Each row of a before or after table is a point. The points were changed in one or more steps. Then noise was added and the rows were shuffled. The steps act on columns, c1 being the first. Write out the steps. A step turns or swaps two columns, mirrors them in a line or flattens them onto one, adds a multiple of one to another, or multiplies or shifts one. Angles are multiples of 10 degrees, from the lower column toward the higher: turns from -170 to 170, lines from 10 to 170 but not 90. Use the fewest steps. Two steps may share a column if one is a turn and the other turns, adds or multiplies; they go together, in the order done. Otherwise the lowest column goes first.
In the rows, 128 means zero.

Before (13 x 2)
[[140 188]
 [146 109]
 [133 116]
 [ 90 111]
 [132  83]
 [129  85]
 [116 102]
 [101 118]
 [128  87]
 [ 42 134]
 [140 173]
 [157  85]
 [158 105]]
After (13 x 2)
[[133 125]
 [134 124]
 [149 122]
 [135 127]
 [163 120]
 [136 123]
 [102 132]
 [ 41 140]
 [131 124]
 [128 129]
 [158 119]
 [ 98 133]
 [122 131]]
Steps: flatten c1 and c2 onto the line at 170 degrees

Before (11 x 3)
[[130 114 161]
 [148 101 131]
 [ 83 166 159]
 [161 148 114]
 [163  88 161]
 [185 109 114]
 [ 92 139  94]
 [113 144 160]
 [140 187 139]
 [125 127 131]
 [152 147 142]]
After (11 x 3)
[[184  56 145]
 [ 93  88 163]
 [130  64  95]
 [163  43  92]
 [126  77 122]
 [112  93  97]
 [139 138 117]
 [161  96 145]
 [145  49 126]
 [153  97 116]
 [ 82 118  96]]
Steps: shift c2 by -50; multiply c3 by -1

Before (9 x 6)
[[121 130 100  95 107 143]
 [ 86 138 168 134 119 156]
 [177 138 107  83 131  93]
 [131 101 131  89  93 155]
 [138 130 109 145 152 104]
 [ 88 109 129 112 177 180]
 [168 160 129 135  90 155]
 [177 140 131 128 102 128]
 [180 183 125 127 156 185]]
After (9 x 6)
[[180 140 134 128 119 128]
 [173 169 166  75 120 108]
 [135 117 144 145 127 152]
 [ 89 161 103 100 134 126]
 [175 123 150 175 120  98]
 [174 152 149  99 119 125]
 [ 81 113 116  85 136  96]
 [125 112 149 124 128  91]
 [138 109 108 115 126  82]]
Steps: flatten c1 and c5 onto the line at 170 degrees; mirror c2 and c3 in the line at 20 degrees; turn c4 and c6 by 110 degrees

Before (10 x 9)
[[114 105 111 121 128 161 124 111  92]
 [147 107 139 100 116  89 123 118 112]
 [132 185 160 124 112 122 138 109 103]
 [143 194 149  93 130 129 109 129 104]
 [ 90 109 142  89 125  93 115 113 102]
 [120  95 102  54 124  98 129 110 174]
 [122  99 131 116 107  86 158 178 133]
 [135 128 133 120  93 153 112 144 148]
 [134 101 163 120 132 170 135 121 107]
 [136 151 149  97  93 146 136 130  94]]
After (10 x 9)
[[119 106  90 127 129 161 124 159  96]
 [118 129 129 113  94 152 115 121 151]
 [ 66  94  68 176 126  98 130  62 134]
 [109 101 138 106 133 173 134 149 113]
 [111 111 124 193 124  96 115 147 105]
 [125  99 100 157 105  85 154 153 174]
 [102 105 114 135 111  89 124 138 112]
 [ 91 193 215 124 132 130 107 158 116]
 [ 92 155 171 122  88 147 139 168 111]
 [122 184 217 127 115 123 138 143  97]]
Steps: add 0.5 times c6 to c1; turn c1 and c4 by -110 degrees; add 1 times c2 to c3; turn c8 and c9 by 60 degrees; multiply c8 by 1.3

Before (9 x 11)
[[123 143 156 120 126 139 126 118 120 140 147]
 [114 135 132 125 144 117 136 117 106   7 139]
 [111 148 111 112 130 113 147 106 117 145 111]
 [132 123 128 127 117 117 135 135 107 136 113]
 [113 108 127 131 155 105 123 126 165 142 111]
 [123 141 114 127  62 108 157 100 120 131 116]
 [130 118 123 127 122 142 123  92 107 141 132]
 [145 141 143 122 150 134 180 110 125 143 130]
 [122 142 121 143 157 143 142 135 137 107 137]]
After (9 x 11)
[[127 109 157 114  65 139 117 114 137 140 116]
 [126 110 116 126   2 109 140 102 138 130 154]
 [108 135 130 126  57 119 135 134 139 137 141]
 [120 114 133 123  84 119 130 117 152   7 123]
 [115  88 142 116  88 134 157 110 117 143 148]
 [110 136 125 125  63 141 131  92 141 141 121]
 [132 114 111  94  69 114 130 105 149 145 156]
 [165 153 128 135  97 103 137 128 116 143 133]
 [136 107 119 159  99 142 129 133 128 108 130]]
Steps: turn c1 and c9 by -130 degrees; turn c2 and c7 by -40 degrees; turn c2 and c11 by 150 degrees; multiply c4 by 2; shift c5 by -60

Before (9 x 14)
[[126 131 123 134 116 123 146  89 108 191 146 115 192 167]
 [102 135 139  80 110 130 186  96 120  92 123 151  89 156]
 [170 150 116 126 126 115 132  67 127 166 111 106 197 174]
 [107 136 148 107  81  80 153  74 114 139 124  94  83 158]
 [125 123 114 167 144 152 125 104  99 138  98  90 140 197]
 [141 170 128 157  90 127 150  76  92 104 114 154  90 151]
 [115  90 142 149 149 119 117 132 133 142 152 128 126  95]
 [102 139 121 162 151 137 153 165 121 129 144 113 138  71]
 [ 92 108 157 170 131 177 146 134 133 101 129 101 118 106]]
After (9 x 14)
[[128 137 122 128 114 185 132  85 108 187 147 115 101 151]
 [124 122 112 170 129 159 126 119  97 139  96  91 145 199]
 [114  92 141 156 141 124 115 130 134 143 153 128 119 106]
 [103 144 119 168 138  97 133 105 121 130 144 113 132  82]
 [ 94 116 155 167 116 125 126 121 134 101 128 101 178  96]
 [103 156 140  78 126 146 137 172 119  93 123 152 145 155]
 [140 173 129 142  83 165 145 180  92 105 113 153 141 105]
 [107 143 150  92  92 157 133 200 112 138 124  96  97 120]
 [170 147 116 127 128 206 135  91 125 168 112 107  92 172]]
Steps: flatten c2 and c7 onto the line at 20 degrees; turn c4 and c5 by -20 degrees; add 1 times c5 to c14; turn c6 and c13 by 110 degrees; turn c6 and c8 by 110 degrees

Before (8 x 18)
[[118 120 163 143 140 108 152 128 122 135 134 138  93 109 144  88 110 136]
 [200 122 117 124 137 150 120 131 192 101 120 157 161 133 140 105 111 106]
 [120 155 146 132 161  87 151 163 119 146  97 147 110 117 141 112 123 147]
 [214 147 110  89 104 143 145 106 170  72 115 189 106 149 143 151 116 103]
 [125 126 133 105 120  95 154 147 132 178 120 163  97 112 125 101  96 129]
 [136 121 159 144 120 106 163 134 112 144 104 127 106 139  95 111 129 141]
 [121 102 144 129  87 198 156 123 162  89 128 125 143  91 105 116 129 115]
 [128  95 135 146 105 188 146 127 177 121 135 117 143 136 134 140 127 108]]
After (8 x 18)
[[125 120 163 144 136 107 200 124 122 127 110 138  94 110 144  88 110 136]
 [140 155 147 131 151  88 197 152 120  93 140 147 111 118 141 112 122 147]
 [124 102 144 130 100 198 212 121 162 154 189 124 143  91 105 116 129 116]
 [127  95 134 146 111 187 182 127 176 138 130 118 144 135 135 140 128 108]
 [140 147 110  88 111 143 179 148 170 154 229 189 106 148 143 150 115 103]
 [147 122 117 124 133 150 105 162 192 140 180 157 161 132 139 104 111 106]
 [135 126 133 105 123  95 207 141 132  89  62 163  98 113 125 102  95 130]
 [133 122 160 144 123 105 232 136 113 100 134 126 106 139  96 110 129 142]]
Steps: flatten c1 and c8 onto the line at 60 degrees; multiply c5 by 0.7; multiply c7 by 3; turn c10 and c11 by -130 degrees; multiply c11 by 2

Before (11 x 24)
[[118 156 126 104  92 126 120  86 104 100  76 164 141 131 120 152 106 120
  122  99 130 168 144 179]
 [ 94 121  92 121  80  94 122 134 187 121  99 155 112 128 136 141 144 106
  146 133 150 173 126 166]
 [134 135 175 130  92 156 101 122  98 146 156 142 109 123 162 149 170 145
  130 104 170 112 123 129]
 [ 96 131 186 133 112 166  91 181 184 146 131  95 144 120 116 129 131 152
  167  84 121 161 130 146]
 [166 113 127  74 104 122 159 152 143 156 110 127 120  94 141 109 156 130
  128 137 102 139 106 175]
 [150 151 145  99 113 101 105 141 147 161 122  96 139 138 101 109 106  43
  151 105 192 138 131 128]
 [151 124 118 173  77 139 149 157 122 140 138 144 119 147 143 135 134 108
   90 154 177 170 130  69]
 [167 140  94  66 129 144 146 110  75 168 115 129  88  62 168 119 116 102
  137 143 150 149 143 163]
 [ 80  93 130 136  90 137 148 111 108 165 147 143 123 128 115 151 113 122
  143 113 118 142 135 141]
 [177  92 118  73  84  75 154 128 123  95 100 147 116 154 162 162 151  77
  156 144 156 126 191 148]
 [179 164  96  99 122  96  87 106 152 164 106 104 123 117 146 146  92 120
  121 163 117 160 103 120]]
After (11 x 24)
[[182 139 156  67 129 150 147 148  72 169 121 130  86  62 113 119 118 101
  131 130 149 130 144 161]
 [120 156 127 107  83 126 128  80 105  90  76 111 140 132 162 150 108 127
  123  96 129 127 145 177]
 [181  96  91  72  96 165 153 106 123  79 103  92 115 152 100 161 148  78
  157 125 157 126 190 148]
 [194 159 118  98 154 170  87 124 156 158 108 115 123 121 131 145  94 108
  119 158 118 131  99 122]
 [133 147 101  98 151 123 110  92 151 147 124 104 141 138 144 110 104  55
  150  78 194 129 130 125]
 [106 120 117 118  87 176 120  83 183  96  95  88 113 129 117 143 142 105
  143 125 146 132 128 167]
 [ 69 126 133 137 152  56  92  88 181 132 132 102 149 120  99 125 132 168
  169  99 121 128 131 145]
 [165 115 122  77 123 133 157  94 139 145 107 103 118  94 107 112 159 129
  129 139  99 129 102 175]
 [ 82  97 138 138 104 123 150 159 109 146 144  90 122 125 147 156 113 124
  145 113 118 129 133 142]
 [160 123 141 175  92 130 147 129 125 119 138  86 121 147  93 136 135  93
   91 144 181 125 128  69]
 [109 133 131 131 109  71  97 199  96 127 160  95 111 121 106 144 166 147
  127 109 175 126 125 131]]
Steps: add -0.5 times c3 to c1; turn c3 and c6 by -120 degrees; turn c5 and c12 by 70 degrees; add 0.5 times c12 to c10; turn c8 and c15 by -140 degrees; add 1.5 times c11 to c8; turn c18 and c20 by 20 degrees; multiply c22 by 0
